Every row gives one point. Examples show where two turns around zero, p and q, send a point. Where does a point land after both, in the order given? Backwards means that the second turn is done in reverse. Each puzzle has new turns, and all numbers are rounded.

Turn p:
.32  -.41  .11 => .34  -.17  .37
-.10  .68  .50 => -.58  .61  .13
-.04  .00  .14 => -.10  .00  .10
-.13  -.32  -.30 => .17  -.39  -.18
-.22  -.08  -.15 => -.07  -.20  -.18
.17  .14  -.30 => .23  .16  -.24
Turn q:
-.04  .04  -.43 => .10  -.01  -.42
-.42  -.34  .01 => -.50  -.18  -.11
.21  .48  .07 => .34  .39  .12
.25  -.18  .35 => .06  -.20  .41
Where do these land?
p, then q: .41  .15  -.39 => .57  .07  -.09
q, then p backwards: -.07  -.28  .55 => -.14  -.22  .56
q, then p backwards: -.16  -.21  -.17 => -.29  .00  -.11
q, then p: -.18  .34  .02 => -.15  .29  -.20

Turn p:
.20  -.24  .20  -.44 => .25  -.12  .33  -.39
-.04  .14  .10  .10 => -.04  .03  .06  .19
-.14  .46  .11  .13 => -.15  .28  .13  .38
-.09  .19  -.13  -.04 => -.11  .22  -.03  .02
.32  .32  .41  .53 => .34  -.07  .07  .73
.14  -.23  -.37  -.24 => .11  .07  -.23  -.44
-.38  -.64  -.32  -.04 => -.39  -.41  -.32  -.49
Turn q:
.06  .03  -.25  .67 => .11  -.01  -.48  .52
.00  -.29  .20  -.33 => .00  -.21  .40  -.17
-.29  .07  .15  -.28 => -.32  .06  .21  -.20
-.13  -.04  -.22  -.47 => -.14  -.19  .01  -.48
.23  .11  .07  .71 => .26  .22  -.25  .63
.13  .12  .05  -.31 => .09  .11  .12  -.31
Where do these land?
q, then p backwards: .01  -.07  .33  .40 => .02  .38  .26  .25
p, then q: .02  .17  -.57  .03 => -.10  .14  -.47  -.32
p, then q: .06  -.37  -.54  -.18 => -.01  -.23  -.15  -.62
q, then p backwards: -.26  .02  .49  -.10 => -.32  .30  .27  -.23
p, then q: .17  .26  .29  -.16 => .18  .33  .20  .17

Turn p:
-.17  -.04  -.03  -.23  -.12  .25 => -.04  -.08  .06  -.15  -.22  .28
.20  .13  -.06  -.31  -.38  -.34 => .34  .10  -.08  -.12  -.41  -.32
.36  .26  .03  .36  -.15  .57 => .03  .51  -.36  .18  .15  .48
.08  .12  .21  -.18  .11  .14 => .03  .18  .11  -.26  .08  .10
-.70  .40  .11  .12  .13  .03 => -.81  .01  .01  -.17  -.10  -.06
-.21  -.48  -.14  .14  .01  .10 => -.04  -.39  .16  .31  .02  .21
.16  -.30  -.05  .55  -.31  -.17 => .12  .05  -.04  .72  -.01  -.10
.01  -.13  .51  -.20  .31  -.57 => .07  .03  .58  -.19  .21  -.56
.27  .04  -.60  -.25  .39  .00 => .30  -.41  -.46  -.32  .27  -.01
Turn q:
-.34  -.15  -.10  .00  .55  .28 => .01  -.26  -.06  -.17  .61  .24
-.21  .40  -.38  -.13  .12  .22 => -.03  .35  -.41  -.07  .30  .20
.33  -.47  -.08  .03  .08  -.11 => .36  -.41  .04  .12  -.12  -.15
.52  .26  .29  .34  .19  -.56 => .04  .17  .37  .47  .03  -.71
-.05  -.37  .31  -.22  -.33  -.46 => -.06  -.24  .25  -.37  -.49  -.32
-.04  .37  .17  -.04  -.15  .08 => -.17  .38  .11  .01  -.05  .09
-.15  .27  -.38  .35  -.19  .36 => -.27  .14  -.44  .34  .05  .35
-.06  -.30  .16  -.33  -.28  .18 => .11  -.13  .14  -.32  -.33  .29
Where do these land?
q, then p: .41  .01  .33  .04  -.30  -.41 => .03  .39  .17  .29  -.33  -.41
p, then q: -.37  -.32  .12  -.34  .46  .06 => .12  -.33  .48  -.45  .07  .17
q, then p: -.25  -.01  .57  -.07  .03  .06 => -.21  .17  .49  -.26  -.07  .11
q, then p: -.05  -.23  -.18  -.03  .00  .35 => .16  -.11  -.07  .05  .09  .40
q, then p: -.21  .11  -.24  -.15  -.22  -.06 => .00  -.17  -.25  -.16  -.26  .03
p, then q: .49  .11  .02  .57  -.59  -.35 => -.30  .28  -.32  .75  -.08  -.47
p, then q backwards: -.08  .17  -.34  -.37  .21  .43 => -.47  -.29  -.21  -.31  -.08  .26
p, then q backwards: .07  .14  -.28  .36  .41  -.08 => -.24  .08  -.36  .27  .36  -.10

Turn p:
.42  -.39  -.06  .00  -.02  -.11  -.46  .48 => .38  -.63  -.08  -.15  .28  .18  .06  .32
-.09  .10  .16  -.23  -.23  -.25  .07  -.18 => -.02  .09  .03  -.18  -.28  -.35  -.07  .03
.01  .46  .28  .26  .21  .20  -.13  -.48 => .07  .27  .10  .44  .15  -.27  -.35  -.44
.04  -.20  -.51  .04  .27  -.08  -.30  -.07 => -.33  -.38  -.30  .00  .36  .07  .05  -.06
-.37  .16  -.06  -.32  -.37  .24  .29  -.19 => -.33  .23  .08  -.05  -.62  .06  -.15  -.06
-.31  .28  .27  -.05  .16  -.14  -.10  .06 => -.09  .24  .23  .09  .12  -.26  -.22  .24
-.12  -.53  -.21  -.43  .24  .41  .21  .26 => -.32  -.12  .24  -.47  .04  .68  .05  .01
-.09  -.15  .16  .12  .14  .15  .00  -.43 => -.11  -.01  .26  .09  .06  -.11  .04  -.44
.10  -.21  -.15  .40  -.25  .09  .23  .17 => .16  -.05  -.10  .20  -.15  .26  .47  .00
.42  .48  .12  .20  -.15  -.51  .19  .39 => .60  .35  -.45  .02  .04  -.26  .10  .41
Turn q:
-.02  -.10  -.18  .14  -.23  .41  .12  -.25 => .10  -.30  -.03  .06  -.18  .31  .19  -.30
-.17  .07  -.24  .45  -.07  .01  .02  .14 => .12  -.06  -.18  .41  -.27  -.01  -.15  -.05
.31  -.55  .18  -.54  -.39  -.15  .14  .16 => -.25  -.01  .09  -.71  -.17  -.44  .33  -.19
.16  .34  .16  -.49  -.09  -.51  -.40  -.03 => .18  .62  .03  -.53  .22  -.07  -.22  .20
.04  .01  .21  .47  .09  .22  .01  -.07 => .08  -.24  .35  .35  -.08  .08  -.10  -.01
.08  .05  -.15  .18  .11  -.01  .39  -.15 => .13  -.06  -.03  .29  .00  .01  .37  .07
-.21  .01  .18  -.55  .16  -.71  -.47  -.20 => .02  .63  -.08  -.40  .65  -.29  -.29  -.10
-.33  .22  .04  .14  .12  .33  .26  .20 => -.36  -.05  -.05  .39  -.13  .30  .01  .13
.13  -.06  -.20  .20  .31  .41  -.06  .19 => -.01  -.54  -.10  .15  -.02  .10  -.12  .25
Where do these land?
p, then q: .41  -.15  -.25  -.22  .23  .43  -.01  .16 => -.03  -.54  -.08  -.26  .22  .37  -.01  -.05
q, then p: -.05  .18  -.32  .08  .04  -.14  -.31  .11 => .04  -.29  -.35  .11  .13  .09  -.14  .08
p, then q: .59  -.06  -.75  -.40  .13  .12  .33  -.29 => .18  -.24  -.72  -.31  .33  .54  .29  -.31
p, then q: .37  -.01  -.30  -.18  -.09  .20  .14  .14 => .08  -.32  -.26  -.27  -.08  .28  .10  -.05
q, then p: .05  .08  .61  -.11  -.15  -.05  -.04  -.09 => .14  .26  .40  -.01  -.08  -.23  -.34  .05
p, then q: -.39  .05  .75  .16  .12  -.55  -.28  .25 => -.21  .41  .43  .10  .00  -.67  -.20  .55
p, then q backwards: -.30  .27  -.21  -.01  -.12  .01  .08  .25 => -.13  .35  -.01  -.02  .07  .00  .15  .35
p, then q: .08  -.21  .11  .16  .04  -.10  .30  .12 => -.09  .03  .10  .01  -.04  .08  .36  .22
q, then p backwards: -.27  -.22  -.28  .23  -.46  -.17  -.19  -.20 => .43  .21  .03  .05  -.15  .19  .13  -.51
q, then p: -.44  -.18  .10  -.06  .07  .18  .00  -.37 => -.31  .11  .21  .16  .18  -.03  -.02  -.45
q, then p backwards: -.05  .25  .54  .37  .19  .06  -.03  -.07 => -.40  .07  .38  .15  .13  .37  -.19  .14
